Every row gives one point. A path goes straight from each point to the next, and from the last back to the first. The post is the endless flat space through its rows: a point in 2 columns, a line in 3, a plane in 4, and so on, so that a path can go around it. Count how often the path circles the post. Going back the other way cancels.

Post (2 x 3):
[[ 1.5  3.3 -0.3]
 [ 1.2 -1.5  0.0]]
Path:
[[ 1.0  4.6 -2.0]
 [ 3.0  2.9 -4.3]
 [ 5.0  5.3  0.0]
 [ 1.1  2.8  1.1]
 [-0.2 -6.2  0.6]
 [-1.7  5.4 -3.7]
 [-1.8  1.0  2.3]
 [ 2.2 -3.5  2.4]
 [ 5.1  0.9 -0.8]
 [ 1.4  1.7 -4.4]
 [ 2.9  0.5 -1.4]
 [ 4.3  0.4  1.1]
 [ 1.9 -1.7 -1.8]
 [-0.5 -1.7 -2.6]
 [-1.2  0.8 -2.6]
 [ 2.0 -0.5 -2.0]
 [-2.1 -2.9 -3.3]
 [ 0.1  3.6  1.3]
 [ 1.7 -0.3  3.9]
 [-0.2  0.3 -0.2]
 [-1.4 -0.6  3.1]
 [ 2.3 -2.9  0.9]
 [ 4.3 -3.4  1.5]
 [ 1.4  7.1  1.0]
 [-1.5  6.4  1.1]
 [ 0.2 -0.7  0.6]]
Times around: 0

Post (8 x 9):
[[-2.1  3.6  2.6  4.4 -1.9 -0.6  3.0 -3.2 -1.5]
 [ 2.0 -2.4 -1.7 -5.4  1.5  0.7 -0.3 -0.4  2.4]
 [ 1.2  2.2 -0.3  0.1  1.4  1.4  1.2 -1.7 -1.6]
 [ 0.9  2.1  5.5  2.8 -2.7 -3.2  2.2 -2.6 -4.0]
 [ 0.5  3.3 -2.5 -2.7  0.7  1.3 -0.2  4.0  0.5]
 [ 2.8  2.4 -0.5 -5.5  2.2  0.0  0.7 -1.7  3.6]
 [ 0.1 -1.0  1.9 -2.5  0.8 -1.1  3.0 -0.4 -0.4]
 [ 3.0 -5.9  4.1 -0.5  1.9 -0.2  1.7  3.7 -0.6]]
Path, 30 rows:
[[-1.5  6.1  5.6  1.0 -3.3 -4.2  1.7 -3.5 -1.3]
 [ 2.9  1.6  6.2  1.9 -2.2 -1.5  0.6 -2.6  1.0]
 [ 0.3  1.0  0.5 -2.9 -0.9  1.0  1.1 -2.7  1.4]
 [ 3.8  5.7 -0.8 -0.9  0.8  1.5  0.9 -0.5 -1.0]
 [ 2.7 -0.1  5.3  3.3 -1.7 -3.1  2.9 -2.4 -1.1]
 [-1.0  2.1  4.8 -0.2 -3.6 -5.6  1.7  0.8  1.9]
 [ 2.1 -2.0  5.3  0.4 -0.2 -2.0  0.7  0.1  1.2]
 [ 2.2  0.4  5.6 -0.5  1.8  0.1  2.3  1.6 -2.8]
 [-1.9 -7.4  9.7  4.7 -1.7 -1.9  7.7  4.2 -2.8]
 [ 4.8  5.2 -3.0 -4.9  0.4  0.0  0.3  1.0  3.6]
 [-2.3  0.6  2.4 -1.4 -3.8 -4.6  1.6  0.7  2.0]
 [ 1.4 -3.1  0.9 -6.0  0.8 -3.3  1.3 -1.9  3.4]
 [-0.3  3.3 -0.8 -1.8  3.3 -0.7  0.0 -1.3  5.2]
 [-0.6  3.8  0.2 -1.4  2.8  1.6  0.8  1.0  0.3]
 [-3.3 -2.8  2.4 -2.0  0.1 -1.0  3.2  0.3 -1.3]
 [-0.6 -2.1  0.3  2.0  1.3 -0.5  0.1 -1.4 -2.1]
 [-0.5 -2.7  0.1  1.6  3.8  1.3  2.6 -0.7 -1.1]
 [-0.8  4.3 -0.3 -0.1  2.8  2.2  1.5 -4.4 -0.2]
 [ 8.0 -0.2  1.5 -4.5  3.1  3.9 -2.7  0.3  0.9]
 [ 1.6 -2.2 -0.9 -5.0 -0.2  0.7  0.5 -1.1  3.8]
 [ 3.0  3.5  0.5 -3.6 -3.5 -4.0  0.1 -8.5  1.5]
 [ 0.9  2.2  0.8 -0.2 -2.3 -4.0  1.5 -4.2  1.5]
 [ 2.3  1.2 -3.3 -1.1  1.0  1.5  1.0 -3.0  0.0]
 [ 0.5  0.3 -1.5 -1.9  0.2 -2.3 -0.2 -0.4  2.3]
 [-1.0  1.1 -0.8 -2.4  3.7  0.1  0.7  4.9  5.0]
 [ 3.2  1.4 -0.5  2.6  3.6  5.6 -2.3  4.4 -0.5]
 [ 0.3 -2.4  0.9 -0.7  0.4  1.0  2.7 -1.8 -4.5]
 [ 5.4  2.4  2.0 -1.8  0.2 -0.5  0.0  4.0 -2.5]
 [-0.9  0.1 -0.9  0.6 -1.6 -1.8  2.2 -2.4  2.2]
 [ 0.6 -1.0  2.3  0.9  3.6 -0.5  0.9  4.9  1.3]]
Times around: 4

Post, 17 rows:
[[-1.9 -3.7 -4.3 -1.6  0.2  1.3  0.7  0.8 -0.3 -2.7 -0.5 -0.3  2.3  1.0
  -0.3  0.3  0.8  5.6]
 [-0.7 -0.9 -0.4 -1.0 -1.0  0.8 -0.6 -2.7  1.2 -1.0  2.5 -1.3 -2.3  0.8
   0.5  1.0 -5.6 -5.0]
 [ 1.6  1.1 -1.0  1.6  1.5 -3.5  1.9  0.3 -2.0 -0.9  6.4  0.6 -1.9  4.7
   4.6  1.2  0.4  1.9]
 [-1.8 -3.7 -1.3 -1.1 -3.7  6.7 -2.0 -1.9  0.2  0.2  0.2 -0.8  4.6  0.8
   3.2 -0.8 -2.4 -2.0]
 [ 0.1  0.2 -0.9 -0.3  0.3  1.1  2.7 -1.8 -3.5  0.9 -2.6  1.5 -0.4  3.3
   5.3 -3.3 -2.8 -1.9]
 [ 1.9  0.0  1.7 -3.2  0.3 -0.2 -0.1 -0.1  0.4  3.7  2.2  2.5 -0.1  2.9
  -4.0  2.8  0.4  0.8]
 [ 2.3 -2.9  0.2 -1.9  3.2 -3.0  3.6 -1.7  3.8  2.2  0.9  2.9  1.0  1.0
   2.2  0.4  0.9 -3.7]
 [ 1.1 -0.7  2.0  2.6  2.2 -3.6  2.6  1.0  0.6 -1.2 -3.0 -4.9  1.6  0.4
  -4.5 -0.7  0.0 -8.8]
 [-1.0 -1.4  0.8 -1.5  2.6  1.2  2.6 -0.7  1.7 -1.0  1.1  1.4 -0.6  1.0
  -0.8 -4.7  4.2 -2.9]
 [ 1.8  1.7  4.1 -0.3 -0.5 -6.2  6.0 -0.8 -3.5 -0.7 -5.2  1.8 -3.3  5.6
   3.8  1.2  1.2  1.6]
 [-0.8 -3.1  1.4 -0.5 -2.5  2.4 -2.3  2.4  0.3 -1.9 -2.2  1.5  0.9 -0.2
  -0.2  0.5 -2.8 -1.1]
 [-1.8  1.0  0.3 -3.0  2.0  3.2  1.3  0.3  4.5 -2.7 -0.2 -0.8  0.1  2.0
   0.5 -3.5 -0.4 -3.7]
 [ 1.2 -0.5 -3.1 -2.1 -1.2  0.6 -2.2 -1.0  3.2 -1.8  2.0  1.8  3.3 -0.9
  -2.3 -0.6  1.6 -4.2]
 [ 2.9 -1.5  3.4 -3.3  0.9 -1.3  2.8 -0.7 -1.8 -3.7 -2.4  1.3 -0.6  4.5
   0.8 -1.5 -1.3 -0.6]
 [ 4.4  2.8  2.6  0.3  0.5 -5.1  6.0 -0.7 -1.3  0.7  2.5  0.6  0.6  0.6
  -0.1 -2.9  1.4  0.3]
 [-3.3  1.6  3.0  2.2  2.2 -1.0  2.3 -0.1 -6.3 -0.9 -0.3  0.8 -0.3  1.7
   1.1  4.9 -3.4 -2.8]
 [ 0.6 -1.8 -1.6 -0.7  0.6  2.9  1.1  1.5 -2.1  1.9  2.6 -0.2 -1.4  0.9
   3.6  4.9  0.1  1.1]]
Path, 26 rows:
[[ 2.6  1.8 -1.1 -2.8  2.6 -4.3  0.7  1.5  2.0 -1.4 -3.9 -0.6  0.5  6.2
   2.5  4.1 -3.8  0.6]
 [ 1.5 -0.3 -0.5 -0.5  0.2  1.7 -1.0  0.5  1.7 -0.3  2.7 -2.5 -3.0  5.1
  -1.4  1.7  2.4  0.0]
 [ 0.8  3.7  5.9  2.7 -0.6 -1.1  5.3  2.5 -3.3  1.7 -2.8  2.1  2.8  0.6
  -2.9 -4.0  0.2 -3.7]
 [ 3.0 -0.8 -0.3 -1.6  1.1 -4.4  3.0 -0.2  2.5  3.4  1.9 -0.4 -0.6  5.3
   1.8  0.8 -2.3 -3.7]
 [ 1.5 -0.4 -1.2 -5.3 -1.8  5.5 -0.1 -1.0  1.1 -0.7 -1.3 -5.1 -2.1  3.8
   3.2  0.1 -0.2 -4.2]
 [ 1.2 -1.0 -4.4  0.4 -4.5 -1.2 -1.5 -3.9  0.1 -3.5  0.1 -3.8  3.5  1.6
   0.5 -0.3 -1.2  2.2]
 [-1.0 -2.9  0.3  2.1 -1.7  2.7  0.8  2.5  1.0  0.1 -4.2 -2.7 -5.9  1.3
  -0.9 -0.8  1.4  0.0]
 [ 0.1 -2.2  1.7 -0.2 -1.0 -2.6  3.7 -0.6  2.0 -0.3  2.3  4.7 -6.1  2.9
   2.5 -3.9  1.4 -0.1]
 [ 0.6  0.0  2.0 -0.8 -0.7 -1.8 -1.6 -0.5 -2.7  0.0  6.9  2.0  4.0  3.4
  -1.7  0.8 -0.9 -0.7]
 [ 3.0 -2.7  0.9 -2.9  1.0  1.2 -2.5  3.5 -3.1 -1.5  0.6 -1.6  1.9  4.2
  -1.5  2.8  2.3  1.2]
 [ 3.0 -1.8 -1.5  0.7 -0.1 -3.1  0.9 -5.6 -3.4 -3.0 -4.3  0.0 -1.5  4.1
   6.9 -0.9 -3.4 -5.5]
 [-5.5 -1.4  1.1 -2.9  3.7  1.3  0.6  2.2  3.0 -4.2  1.0 -0.7 -4.9 -1.3
  -1.1  4.5  3.5 -1.4]
 [ 1.7 -1.9 -2.7 -3.4 -0.9  2.1  3.1  0.4 -0.7  1.2  2.2  0.6  1.5 -0.6
   1.6 -2.5  1.8 -3.2]
 [ 1.1  0.9 -0.5 -0.3  2.7 -5.1  3.9 -6.3  3.8  0.2  3.0  7.0  1.0  2.7
   1.0 -1.2  1.0 -8.1]
 [ 0.2 -4.4 -3.1 -2.3  3.2 -0.2  3.0 -2.6  1.5 -0.3  3.5  3.6  0.5 -2.4
  -2.4 -0.5  1.0  4.4]
 [ 2.7  1.1 -3.0 -2.1 -3.2 -3.6 -1.0 -6.2  3.0  0.7 -0.3 -4.9 -0.1  1.7
   1.1  2.8 -5.3 -6.4]
 [ 5.7 -2.4 -0.4 -5.3 -4.1 -0.6 -2.7 -0.2  0.8 -1.2  4.7 -0.9 -0.4  1.0
  -4.0 -0.7  1.5  2.7]
 [ 2.1  0.7  1.6 -0.3  0.6 -1.9 -0.8 -4.2 -1.9 -2.6  2.5  0.7  2.1  4.3
  -2.4 -2.3 -1.4  1.2]
 [ 2.9 -2.5  1.0 -1.8 -0.7  5.9 -3.4  1.8  3.2 -1.9  0.1  3.6  1.8  0.3
  -4.7 -0.8  0.6 -2.7]
 [-1.6 -2.4  0.6 -2.6  0.7  2.8  3.8 -2.2 -1.0  2.4  2.0  1.3  1.0  1.9
   1.5  6.9  1.1 -3.6]
 [-1.9 -1.5  2.2 -5.2  4.6  1.8  3.6  4.2  0.4  2.8 -4.5  0.1  1.7  0.9
  -7.2  4.3  6.1  0.5]
 [ 1.7 -2.9 -2.3 -4.1 -8.1  7.2 -4.6  0.5 -1.3 -2.5 -5.7 -3.5 -1.0  4.3
   2.5  0.5  1.7  0.8]
 [ 1.4 -0.4 -1.0  1.1 -1.4 -5.3  3.4 -7.5 -0.8 -1.6 -2.2  0.0 -3.0  1.2
  -2.1 -2.1  2.6 -2.5]
 [ 1.4  2.3 -3.1  2.1 -1.8  1.7  3.9 -1.2 -0.4 -0.5  3.9 -1.5  0.4 -1.5
   0.6  0.5 -2.5  1.5]
 [-1.6 -0.2 -1.3 -6.4  1.5  3.7  2.3 -1.5 -1.5 -3.4 -0.5  4.0  0.3  0.8
   4.2  5.7 -2.0 -0.8]
 [-3.8  3.3  2.7 -2.4  3.5  4.0  0.9  0.6  2.5  6.0  3.3  0.5  1.3  3.2
   0.2  3.9  2.6 -4.5]]
Times around: 3

Post (17 x 18):
[[ 6.0  5.0 -2.3 -2.4  2.7 -1.4 -1.2  3.5 -1.8  3.3 -2.1 -1.1  1.6  0.7
   0.7 -4.8 -1.2 -1.3]
 [ 1.1  3.6  1.2  4.1  3.4  3.9  4.1 -2.3 -1.1 -6.1  1.4 -1.4 -3.1 -0.7
   1.5 -1.3  6.8  0.7]
 [-1.6 -2.0 -1.5 -0.7  0.6  0.6  0.7  0.7 -1.4 -3.5  0.8 -1.3 -3.1 -0.4
  -1.8  0.7 -4.1  0.6]
 [ 0.3  0.7  1.0  0.6 -3.8 -1.2 -0.9 -0.4 -0.9 -0.3 -0.3 -2.6  2.1  0.3
  -3.1 -4.3  0.5 -0.2]
 [ 1.6  5.7  2.0 -0.8 -3.4 -2.0 -0.1 -1.1 -0.2 -0.1 -1.3 -0.3 -0.5  0.9
  -0.1 -1.5  1.4 -1.1]
 [ 0.3 -2.7  0.0 -2.8 -0.5  1.0 -0.8 -0.9 -0.1  2.3 -0.6 -0.9  0.3 -1.9
  -4.2  0.1  0.2 -2.0]
 [-3.1  2.6  2.8 -1.0 -1.2 -3.1 -0.4  4.1  2.0  2.1 -2.2 -1.5 -0.2 -3.8
  -1.9 -0.9 -0.8 -2.1]
 [ 1.8  0.1  0.8 -1.0  2.9  0.6  1.3  3.3 -1.5  3.3 -0.9 -5.3 -5.0  0.0
  -0.8 -0.1 -0.5  5.5]
 [ 4.6  0.4 -1.1 -0.4 -2.8 -0.3  2.5 -0.7  1.7  4.4 -1.3  3.3  0.4 -0.8
  -0.2 -4.1  1.0 -3.0]
 [-2.0  3.4  1.0  7.0 -0.3 -1.5 -2.9 -0.3 -2.2  2.7 -3.0 -1.5 -0.4 -5.3
   3.2  1.1  4.0 -0.5]
 [-0.4  2.1 -1.0  3.6  2.8 -1.8  2.3 -1.0 -1.1 -1.1 -1.5 -0.2 -2.0 -1.1
  -1.9 -1.1  3.4  4.6]
 [-0.1  1.3  1.1  4.5 -1.8  1.9 -2.3  1.3  0.7  3.2  0.7  1.2  1.6 -0.2
  -1.3  1.3 -6.7 -2.1]
 [-1.8 -4.1 -3.7 -1.2 -0.4  8.8  1.8  0.3 -1.5 -5.4 -3.9  1.1  5.6  0.2
   1.3  4.3  0.7 -1.6]
 [ 1.7 -0.8  0.5  1.4 -3.0 -0.7  1.2 -0.6  1.1  1.4 -3.6 -0.5 -0.8  1.5
  -3.2 -1.4  3.8 -3.3]
 [ 2.8 -7.0  0.9  0.8  1.4  0.3  1.4 -0.1 -0.7  0.1  0.7  0.0  1.0 -0.6
  -1.4  3.2 -6.4  2.6]
 [-2.1 -0.2  2.4 -2.1  0.8 -0.3  2.1  0.8 -1.6  1.7 -3.1  0.0  1.5  1.3
  -2.2 -2.1  0.1 -1.4]
 [ 0.0 -1.1  3.2 -0.6  1.9  1.6  0.4  0.5  0.6 -2.8 -6.7  0.9 -3.4 -1.6
  -2.9 -3.4  1.7  1.4]]
Path, 29 rows:
[[ 0.4 -1.7 -0.1  0.6  0.8  2.6  2.9 -2.1 -1.4  2.1  1.8 -2.4  4.7 -1.7
  -1.2 -0.5  0.2 -2.6]
 [ 0.3  4.6  1.4 -1.1 -5.5  1.2  4.1 -4.3  1.2 -0.8  0.6 -0.4 -4.3  4.2
   0.0 -0.2  5.5 -1.7]
 [-2.7 -0.7  0.6  0.2 -1.9  0.5 -3.2  4.8 -0.6  4.4 -5.1 -2.2  6.2  0.4
  -1.4 -0.4 -0.4  0.2]
 [-0.5 -2.9  2.4 -2.9  0.4  0.9 -3.0  2.6 -1.0  2.7 -3.8 -1.4 -0.6 -4.6
  -0.9  0.6  2.8 -6.2]
 [-0.9 -6.2  3.7  0.8  0.8  0.9  2.4  0.2  1.5 -1.3  1.3 -1.2 -1.6 -3.9
  -3.1  0.8  0.6  0.9]
 [ 2.1  2.1  2.4 -4.1  1.7 -0.8 -1.4  2.9  0.0  3.2 -0.6 -1.8  0.9 -1.5
   0.2  0.7 -1.8  1.2]
 [-1.2 -4.5 -4.3  1.3  5.2  3.2  4.7  0.4  0.7  1.8  1.6  0.4  3.1 -0.3
  -4.7 -1.7 -1.1  0.9]
 [ 1.2  6.6  5.0 -1.5 -2.8 -1.2  0.5  1.7  2.2 -1.0 -1.8  1.9 -3.2 -1.6
   2.1 -1.8 -5.1 -2.8]
 [-2.0  1.7  4.4  0.7  1.4 -2.8  2.1  0.0  0.5 -1.9  1.7 -1.4 -0.3  2.8
  -9.6 -1.2 -3.2 -0.8]
 [-2.8 -0.8  3.3  3.9 -2.1  0.9 -1.1  2.8 -2.8  4.6 -5.5 -0.3  3.8 -0.3
  -2.1  0.8  1.8 -2.9]
 [ 4.2 -3.9  1.3  2.4  3.3  2.3  1.1  4.0  0.3  3.2 -8.5 -2.1  1.1 -2.0
  -3.8 -3.8  0.2  1.9]
 [ 1.8  1.4  1.9 -1.0  2.6 -3.8  2.1 -2.0 -2.8  4.1  0.5 -3.1  0.0 -1.2
   0.4 -2.3 -0.6 -1.7]
 [-2.6  3.8  0.1  0.9 -3.8 -3.9  2.9 -2.4  2.8  0.1 -0.8  4.1 -3.4 -2.4
   2.8  1.4  1.5 -0.5]
 [-3.8  0.1  0.9  0.9 -2.8  2.0  1.8 -1.5 -0.4 -1.1 -1.5  4.6  5.1 -0.5
   1.3  1.8 -2.3  3.0]
 [ 4.1  3.4 -3.1 -2.0  1.4 -2.8  2.9  1.9 -2.2  4.2 -3.2 -0.9 -1.3 -1.4
   3.2 -1.5  6.4  0.4]
 [-0.2  5.0  1.0  3.2 -0.3 -3.5  3.1  0.8 -3.7 -4.1 -8.7 -2.4  0.0  4.8
  -2.0 -0.5  4.5  6.8]
 [ 0.2  1.2  1.1  2.2 -5.0 -3.2  2.5  0.3  1.0  6.7 -3.3 -3.7  1.6  0.7
  -1.5  1.3  2.4  1.1]
 [-3.0 -1.5 -1.9 -0.2 -0.5 -3.1  1.3  0.7  1.4  0.2 -5.4 -1.9 -5.2  0.2
  -1.6  1.6  2.2  0.1]
 [ 0.7  1.0  3.0 -0.2  2.6 -1.6  0.8  1.1  1.3  1.8 -2.5 -0.5 -3.2  2.3
  -2.4 -1.5  5.5  0.9]
 [ 6.9 -1.1  0.3 -2.8 -1.1 -0.4 -1.0  0.3 -0.1  6.8 -6.0 -2.9 -1.8 -0.9
   0.9 -5.0  7.6 -1.5]
 [-2.7 -4.6  1.6  1.3 -1.0  2.1  0.6 -5.9  1.4  2.6 -3.4  4.3 -0.3 -0.4
  -4.5  0.8  4.8  0.2]
 [-0.5 -0.2 -0.9 -1.2 -1.1  2.1 -0.9  1.9  1.8  2.0 -2.1  1.3  0.6 -0.4
  -6.1 -2.3 -0.6 -2.1]
 [-0.2  2.0 -0.4  2.0 -4.2  5.2 -0.8  0.3 -1.0  0.2 -1.8  0.1  1.5 -1.6
   0.5  1.1  1.9 -4.9]
 [-2.4  0.1  3.3 -0.4  5.2  3.0  3.6  3.5 -1.6 -0.4 -4.5 -4.5  2.7 -4.0
   1.2  1.9  1.0  0.0]
 [-2.5  2.7 -1.5 -0.1  1.4 -3.5  1.1  3.6 -0.7  4.6 -6.7 -2.3 -0.5  0.2
  -0.4  0.9  3.0 -1.9]
 [-0.8  2.6  4.3  2.6  2.3 -1.8 -3.0  3.4 -1.3  5.7 -2.1 -6.4 -4.3  1.1
   0.1 -2.1 -1.9  3.2]
 [ 6.7 -3.0 -6.9 -2.4  0.0 -0.5 -0.2  1.0  0.8  0.6  2.0 -1.0 -0.5 -5.7
   3.2  2.0  4.7  2.3]
 [-3.5  3.3  2.0 -0.5 -2.5  2.0 -5.7  2.0 -1.8 -5.6  0.9 -1.0  3.3 -4.7
  -1.4 -3.8 -3.7 -4.4]
 [ 0.0  1.4  2.8  0.7 -1.0  5.7 -2.2 -0.1 -1.5 -1.8 -4.0  2.3  2.6 -2.7
  -2.1 -0.7 -5.7 -1.8]]
Times around: 3
